Each point is reached from the start by the listed moves, each made 0, 1 or 2 times, or once backwards (-1), plus a little noise. Is the number of moves made odd or even? Then give how often each move was made.

Moves:
(1): [ 1.9 -1.4  2.4]
(2): [ 2.1  0.4 -3.3]
Start: [-1.0 -0.3  0.2]
Points:
[ 5.1 -0.8 -4.2] -> odd (1, 2)
[ 0.9 -3.5  8.2] -> odd (2, -1)
[ 1.3  2.1 -9.0] -> odd (-1, 2)

Moves:
(1): [ 2.3 -0.4 -1.2  1.6  0.4  1.6  2.3 -0.4  2.6 -0.6]
(2): [ 0.9  4.5 -1.5  1.6 -3.5 -0.5  2.5  1.6 -2.5 -1.7]
(3): [ 0.9  2.0  2.9  0.1 -1.0  0.8  0.5  1.1  1.7  0.3]
(4): [-1.6 -1.5  1.0  2.3 -0.4 -0.4  2.7  1.1 -0.6  2.4]
(5): [-0.1  1.0 -1.0  1.2  1.5  0.0 -0.4  1.3 -0.3  1.8]
(6): [ 0.4 -1.1 -0.6 -1.6 -1.3  1.8  0.5  1.4 -0.7  0.8]
(7): [-1.0  0.9  0.3 -0.8  1.6 -0.2  1.8  0.6 -0.3 -1.7]
(8): [-0.7 -0.9  0.0  0.9  0.0 -1.6 -0.3  2.5  0.7  0.0]
(9): [-1.4  1.1 -2.2 -0.4 -0.2  2.6 -0.1 -2.5  5.1  1.7]
Start: [ 0.6  0.4 -3.6  0.4 -0.9 -0.7 -0.4  2.2 -1.3  2.3]
Points:
[ 1.5  4.9 -8.4  4.5  1.4  6.9  5.4  1.9 15.8  4.9] -> even (2, 0, 1, 0, 1, 0, 1, 1, 2)
[ 6.4 -1.3 -5.0  0.4  4.9  3.2 -1.3 -5.3  6.8 -0.3] -> even (2, -1, 0, -1, 0, -1, 0, -1, 0)
[ 1.8 12.3 -5.0 13.4 -9.1  4.2 14.4  5.4 12.5  5.8] -> even (2, 2, 2, 2, 0, -1, 0, 1, 2)
[ 1.5 -1.7  1.0  1.3  1.4 -1.0 -4.8 -0.3  3.9  5.3] -> even (0, -1, 1, 0, 0, -1, -1, 0, 0)
